Each row is a point. Two turns around zero, p and q, are shown by what they do to some points. Where does a point land after both, in the order given? Backwards means that the second turn is done in reverse. Each puzzle has new turns, and all numbers are rounded.

Turn p:
[-18 -12] => [ -3 -21]
[31 35] => [-5 46]
[ 46 -37] => [58  9]
[-58  14] => [-49 -34]
Turn q:
[49  3] => [  1 -49]
[-27  -7] => [-6 27]
[  7 -50] => [-50  -5]
[-52  55] => [57 50]
[23  0] => [ -1 -23]
Where do these land?
p, then q: [ 17 -13] => [  3 -21]
p, then q: [ -7 -68] => [-53 -44]
q, then p: [23 44] => [47 15]
p, then q backwards: [-15 -22] => [26  7]
q, then p: [-18  59] => [28 55]

Turn p:
[-36 -28 -28] => [-40 -24  26]
[ 34 -22 -27] => [-15 -25 -39]
[-39  60  11] => [-1 63 35]
[-3  0 24] => [22  0 11]
[-42  16  -3] => [-17  20  37]
[ 85 -26  24] => [ 51 -34 -69]
Turn q:
[-24  24  13] => [-16  26  20]
[-17 -21  33] => [ 13 -10  39]
[ 64  49 -18] => [ 24  44 -66]
[ 26 -26 -54] => [ -8 -41 -51]
[-50 -25  25] => [-15 -18  56]
Where do these land?
p, then q backwards: [32 61  9] => [40 56  9]
p, then q: [ 16 -31 -17] => [-12 -37   1]
q, then p backwards: [13 48 64] => [-19  65  45]
p, then q: [-18  -2 -34] => [-25   0  29]
p, then q: [ 15 -45   3] => [ 10 -46  -1]
p, then q backwards: [-58 -31 -26] => [-67 -23  -2]

Turn p:
[-13 -22 -28 -39] => [ -5   5 -38  38]
[38 25  5  1] => [ 11  34   9 -27]
[ -7 -34 -12  16] => [ 11 -16  14  32]
[ 12 -35  28 -20] => [ 42 -16 -22   2]
[ -3 -58 -73 -30] => [  5  20 -23  93]
[ 8 63 31 42] => [-23   6  41 -67]
[-34  60  49  29] => [-41 -32  18 -71]
Turn q:
[ -5  54 -45  20] => [-34  33 -55  11]
[-21 -16 -21 -66] => [ 32 -53 -35 -23]
[-53  -8  60  83] => [ -6  82  64 -51]
[ 26  10  33 -16] => [30  1 14 32]
[ 65 -29   2   4] => [-19 -33  36  48]
[ 13  -7   6 -17] => [ 12 -16   4  11]
[-24  -3 -34  -8] => [-14 -12 -28 -26]
Where do these land?
q, then p: [-36 -35  44  51] => [  4 -11 -51 -65]
p, then q: [ 33  38   6 -10] => [ 28   2 -39  18]
q, then p: [  4   6   8 -54] => [36 27 19 25]
q, then p: [-4  7 19 26] => [-12   1  -2 -31]
q, then p: [ 59 -13 -79  -6] => [-21 -62  30  69]
q, then p: [-41 -50  17  33] => [ 11 -18 -64 -33]
q, then p: [-15  47 -16 -39] => [-10  51  18  34]

Turn p:
[-28 -11 -31  32 -24  24] => [-16 -43   0 -23  28  26]
[  0  92  19 -56  43  -6] => [-57  69  -4  -1 -74 -19]
[ 16 -48  17   0 -24 -39] => [ 61 -22  -9  23   2 -12]
[ -6  -8   7 -17 -31 -38] => [ 31 -22 -18   6 -32  -3]
[ 44  40 -18 -46 -37 -12] => [ 24  42 -37 -25 -45  33]
[ -9  28  -7  -1 -40 -64] => [ 10 -27 -61   8 -44  -1]
[ -6 -24  15  58 -13  59] => [-16 -24  33  22  59  44]
[ 29 -29 -13  38  59  43] => [-14  31  26  -3  81 -17]
[-39 -39  10  -9  67  34] => [-22  -4  72 -10  25 -50]
Turn q:
[-15  40 -31  -1 -27  40] => [ 52   0  15 -41 -18  13]
[-19  24   5 -17 -17  -7] => [ 12 -12  32   0 -17  -5]
[ -8  36   0   9  47 -50] => [  6  44  29  40  16 -38]
[-43 -10  20 -16 -16  47] => [-10 -14  27 -25 -16  56]
[ 10   4   4 -13  30  54] => [  2   6   6 -34  44  30]
[ 54 -84 -32  -3  -7 -58] => [-64 -12 -80   5 -12 -60]
[-26 -76  18  73  13 -26] => [-49  38 -58  57 -31  38]
[ 48  65  16 -32 -22   1] => [ 51 -51  27  -3  35 -34]
Where do these land?
q, then p: [ 51 -48  68 -19 -58 -12] => [ 34 -71  33 -25  67 -30]
p, then q: [-40  56  17   7 -20   8] => [  2  -1   3 -15 -56  47]
p, then q: [-13  22  16 -41  -3  26] => [ 16 -40  23   6 -14  24]
q, then p: [ -7 -22  -7  48  22  33] => [-40  24   0 -38   9  27]
q, then p backwards: [-35  18 -39  13  42 -27] => [ 38  15  19 -40  46   7]
p, then q: [ 29  35 -36 -11  -3  -9] => [ 25   4  22 -42  -9 -24]
q, then p: [-52  26 -55 -12 -13   3] => [ 25  20 -12  17 -60  41]
q, then p: [ 67 -87  36  16  34 -21] => [-58 -57  -5 -59  43 -58]

Turn p:
[ 14 -15  27  21  11 -17  -2   4] => [ 23  20 -13   2 -27  -9 -10  -2]
[  2 -23  21 -22  26 -10  32  12] => [  2 -18  13   7 -45 -16   4 -24]
[-15  17 -21   4 -40   8  35  -9] => [ -2 -16  -2  -3  42  19   7 -38]
[ 20   8 -44  -4  -8 -10 -38   6] => [-21  -4 -32  13  26  -7   9  40]
[  8 -13  23  -7 -22 -20  12   1] => [ 16   4 -12 -14  -7 -21  13 -23]
[ -6  15  23 -28  -7  -7 -67  -6] => [-10  33  11 -35   3 -19  30  48]
[-22  15 -90 -11  28 -12   8  11] => [-61 -43 -24  38   9  44  10  16]
[ 22   6  29 -14  19   9 -16  21] => [ 17  10  24  13 -18 -25  10  23]
[-18 -18  10  34 -28  12 -14  15] => [ 40  -4 -13 -27  11  19 -11  10]
[ 18 -14  24 -11  -9  36  29 -49] => [ -5   4  33 -15  14 -34 -41 -38]
[-24  23  -1  38  31  11  20  -6] => [  1  16  17  21  -8  50 -21 -11]
Turn q:
[ 12 -14  -5   1 -21  19  31  22] => [-18  26 -20  23  16   3   4  20]
[  2 -13   2 -15  34  21   0 -60] => [-13 -21  15  -2   3 -39 -51 -25]
[  5   6 -13  -4  21  16 -10  12] => [  3  -8   3  20  -7  20 -15  -8]
[ 15   0  81  54  39 -24  18   7] => [ 22  33  81  23 -15 -43  37   7]
[  4  -1  37 -26 -11 -13   2  29] => [  2  20  25 -18   7  19   4  38]
[ 10  97  -4  18 -22 -18 -22  14] => [ 91   6 -29 -11 -37  18  17   7]
[-43   9 -27  -9 -17   5  -2  26] => [  8  -5 -24  -8  32  40  14 -14]
[ -2 -19 -33 -19 -15 -10   7   0] => [-31   2 -28 -16   1  13  -3  -6]
[  9 -22  -2   0 -17  14 -24  -4] => [-16 -29  -8   6   1  -4   1  20]
[ -8 -25 -30   2   5 -14  -4  -6] => [-30 -11 -10  -7  -5   5   8 -24]
[ -4 -17  -6  -1   4   4   6 -40] => [-17 -11  -4  -8   6 -31 -15 -17]
Where do these land?
q, then p: [-30  16  19 -19  20 -34   6  34] => [  3  12  60   8   8 -26   0 -10]
q, then p: [-16 -22 -57  32 -44  35 -26 -15] => [-30 -51 -47   3 -15  30 -47  -7]
p, then q: [-12  15   4 -15  37  24  26   4] => [ 10 -11  21   5  28 -31  19  23]
p, then q: [ 10 -31  11  13   9 -10   4 -25] => [  7 -27 -20 -27 -13   7   1   4]
p, then q: [  6  -3  35 -31  -1   0  -8 -12] => [ 10  23   9 -39  -2  -3   2  12]
p, then q backwards: [ 12   0 -47  41  -6  20 -47   2] => [  7   2   5 -41 -43  52   4  19]
q, then p backwards: [ 24 -23  -1  20 -29  -3 -12  37] => [ -7  20 -24 -16  21 -24 -26  30]
p, then q backwards: [ 13  13   5 -40   7 -25  31 -14] => [ -1 -31 -14  39  21 -18  14 -15]
q, then p: [ -7  34  30  -1   6  -8  27 -11] => [ -6  33   4  27   1 -27  21   2]
